Rows are points. To make a cloud, some directions were put in groups of two or more. Within a group, all points are equally far from the middle, so they leave a hole (a ring in 2 directions, a hollow ball in 3). The other directions are filled evenly. Then the cloud was stretched, turned, moved and blurred a little. Count the holes, and give their numbers of directions, smallest first.
In the rows, 128 means zero.

Cloud, 21 rows:
[[149 156 148]
 [120 134 167]
 [118 148  83]
 [ 96 100 143]
 [ 96 104 148]
 [114 123 166]
 [101 127 162]
 [119  90 107]
 [ 84 136 146]
 [ 85 136 101]
 [124 174 131]
 [ 91 112  99]
 [ 91 109 102]
 [132 103  90]
 [149 146 154]
 [ 85 143 102]
 [105 150  88]
 [105 170 131]
 [162 136 143]
 [118 172 138]
 [ 93 118  93]]
Holes: 1 (3)

Cloud (28 x 4):
[[111 174  96 162]
 [132 164 120 112]
 [105 170  94 159]
 [133 181 106 151]
 [131 182 110 148]
 [146 151  91 124]
 [117 186 123 144]
 [117 100  95 136]
 [120 184 133 136]
 [110 113 141 111]
 [112 185 131 142]
 [130 101 102 134]
 [106 152  88 168]
 [ 87 127 129 100]
 [112 143 146 176]
 [ 90 138 113  99]
 [ 82 133 124 102]
 [143 113 115 142]
 [122 148 158 150]
 [ 72 146 125 117]
 [ 87 109 121 152]
 [103 141 104  96]
 [140 151 108 178]
 [110 169  94 165]
 [125 114 140 124]
 [111 165 158 146]
 [ 74 121 137 122]
 [144 146 113 176]]
Holes: 2 (2, 2)

Cloud, 46 rows:
[[151 142 137 132 161  82]
 [121  78 130 146 127  99]
 [142  95 137 107 105 163]
 [111 153 158  80 105 168]
 [120 120  89  90 161 111]
 [117  94 183 104 144 145]
 [126 163 149  89 108 165]
 [116 117  94  86 122 127]
 [139 107 168 146 146 139]
 [175 142 156  95 137  78]
 [109 159 127 136 141 141]
 [141 106 164 130  88 172]
 [165 142 135 119 147 175]
 [103 110  81 107 125 129]
 [130 109 125  80 143 167]
 [116 155 185 134 142 147]
 [112  96 116 110  97 170]
 [147 153  99 128 137 123]
 [122 110 138  94 162 192]
 [109 145 137  88  97 148]
 [ 95 100 140 108 102 104]
 [ 96 140 188  94 130 136]
 [ 99  96 129 147 145 170]
 [132 142 185 134 109 141]
 [137 122 107  65 137 116]
 [108 104  89 111 142 135]
 [137 146 147 102  99 100]
 [106 116  91  99 143 131]
 [144 141 147 119 140  71]
 [158 147  96 123 111 122]
 [187 137 171  90 136 164]
 [125 132 169 157 133 145]
 [ 98 155 136 112 157 145]
 [105 126 107  95  89 126]
 [111 161 123 125 143 142]
 [103 148 157 140 129 117]
 [150 139 147 125  96 182]
 [182 114 129  98 145 157]
 [ 92 138 128  93 131 181]
 [124 129 186 153 107 157]
 [152  99 162 119 106 150]
 [134 151 161  61 128 140]
 [137  99 133 164 125 103]
 [151  96 172  89 130 157]
 [101 127 146  91 183 156]
 [151 131 174 135 152 124]]
Holes: 2 (2, 2)

Cloud (56 x 6):
[[112 117 173 132 140 166]
 [ 93 103 130 106 147 129]
 [111 135 166  96 103 129]
 [138 135  89 159 146 108]
 [ 97  69 160  99 103 137]
 [151  77 125 143 144 155]
 [175 120 112 136 145 136]
 [136 169 137 129 141 123]
 [141 116 185 124 117 132]
 [109 131 136 110 159 110]
 [152  79 130 152 159 128]
 [ 98 114 174 113  74 124]
 [109 121  89 140  90 138]
 [ 91 127 128 167 149 119]
 [140 112 138 109 119  92]
 [105  72 113 110 108 101]
 [140 125  88  87 130 101]
 [142 131 175 125 167 111]
 [151 151 139 140 142 146]
 [ 81 141 128 139 179 149]
 [155 115 116 119 146 153]
 [123 117 151 142 144 145]
 [100  89 172 121 162 173]
 [ 98 107 157 145 142 150]
 [105  95 119 190 144 162]
 [ 85 114 190 161 128 149]
 [111 139  90 152 162 136]
 [148 124 145 169 113 196]
 [138 118 114 172 117 148]
 [ 99  74 136 105 118 158]
 [138 141 128  69 131  63]
 [ 90 116 151 122 104 109]
 [150 180 141 128 146  87]
 [156 104 124 110 176 167]
 [100 139 147 172 165 112]
 [106  71 137 160 148 174]
 [135  95 107 112 146  95]
 [100 123 115 164 109  76]
 [139 129  84 132 159 140]
 [158 147  77 156  93 106]
 [119 152 162 136 169 111]
 [125  97 116 126  95 134]
 [ 94 117 141 162 176 103]
 [141 160 125 133 186 115]
 [126 123 141 112 128  63]
 [ 86  92 157 105  83 124]
 [134 117 137 111 182 108]
 [127 126 101 101 125 141]
 [147 109 165 119 162 114]
 [105  87 144  85 116  98]
 [103 141 176 145  92 131]
 [130 146 175 164 127 100]
 [140 118 117 105 110 158]
 [ 78 127 128 141 158 108]
 [ 95 146 130 118 126 121]
 [111 118  99 157 139  95]]
Holes: 0

Cloud (79 x 8):
[[137 160 150 122 148  98 118  81]
 [101 149 166 174 122 129 117  97]
 [178 131 176 104 124 125 103 137]
 [134 120 114 148 134  81 104  89]
 [132 144 116 181 110 107 163 121]
 [120 149 173 153 160 155 101 118]
 [120 191 140 165 110 160 143 112]
 [121 134  85 177 135 166 127 126]
 [160 152 115 106 133 182 159 133]
 [123  95 134 128  89 128 146 124]
 [115  85 139 147 177 109 142  89]
 [131 181 161 108  89 159  97 114]
 [167 144 159  68 119 141 126 143]
 [105 168 122 140 171 105 134 111]
 [152 166 132 168 110 162 167 133]
 [148  99 157 148 124 155 149 113]
 [129 118  82  96 115 150 133 110]
 [178 123 148 108 100 164 111 119]
 [128 129 100 121  94 166 127 178]
 [130 107 165 154 126 161 160 124]
 [132 168 116 104 110 165 105 184]
 [137 170 167 166 106 132 130 116]
 [118 137 169 138 120 174 130 127]
 [ 95 166 139 150 170 107 125 126]
 [ 77 134 117 163 138 147 122  76]
 [152 104  91 148 122 105 129 100]
 [142 144 132 159 132  88  81 115]
 [127 127  92 162 167 136 102 137]
 [147  92 171 104 117 115 127 166]
 [151 118  94 103 163 169 144 113]
 [109 119  96 107  93 153 138 119]
 [173 176 155 100 103 125 115 143]
 [158 107 113 147 194 133 168 135]
 [103 115 156 129 151  91  83 112]
 [107 121  84 121 158 115  91  96]
 [104 120 110 145 145  87 126 185]
 [132 129 127 122 167 155 124 178]
 [147 134 115 166 111 166 170 148]
 [146 138 149  85  96 135  99  88]
 [130 110 182 142 145 138 145 156]
 [ 93 152 106 144 137 113  85 142]
 [165 100 108 121 109 113 131 162]
 [129 153 184 171 148 103 168 126]
 [147 162  90  99 125 120 124 150]
 [162 112 109 100 140 104 143 177]
 [129 124 114 112 139 191 146 108]
 [126 125 122  93 125 169 145 103]
 [111 153 130 143 147  98  75 150]
 [167 154 126  76 141 154 118 156]
 [126 131 178 144 127 156 148 165]
 [ 83  97 117 151 167  90 157 132]
 [128 180 154  98 128 169  97 137]
 [101  98 128 157 114  84 138 134]
 [105 115 113 156  86  98 137 145]
 [129 177 155  91 141 157  95 145]
 [112 126  90 149 140 164 143 157]
 [137 186 136 114 148 113 133 117]
 [138 153 179  88  88 106 125 134]
 [120 129 128 110 139 185 153  99]
 [130 114 121 127 103  89 123  97]
 [136 128  89 135 140 110 134  61]
 [ 93 138 147 106 109 156 100 117]
 [114 127  88 128 170 119 168 160]
 [158  81 112 124 118 116 125 132]
 [119 107 104 167 101 111 164 145]
 [132 116  95 147 115 149  81 160]
 [ 85 119 129 152  95 130 131 112]
 [102 180 125 101  93 123 103 111]
 [109 161 154  93 140 146  80 109]
 [ 93 122 152 175 150 101 123  96]
 [116 144 120  99 129 125 113  72]
 [140 157 107 103  89 160 144 185]
 [167  87 111 125 171 129 129 127]
 [133 185 150 114 151 165 122  94]
 [123  98 108 110 178 140 164 113]
 [ 96 121 116 155 157  93  91 107]
 [134 165 162 142 116 179 112 128]
 [171 107 163 160 174 152 135  85]
 [124 173 117 122 121 112 133  81]]
Holes: 2 (3, 3)
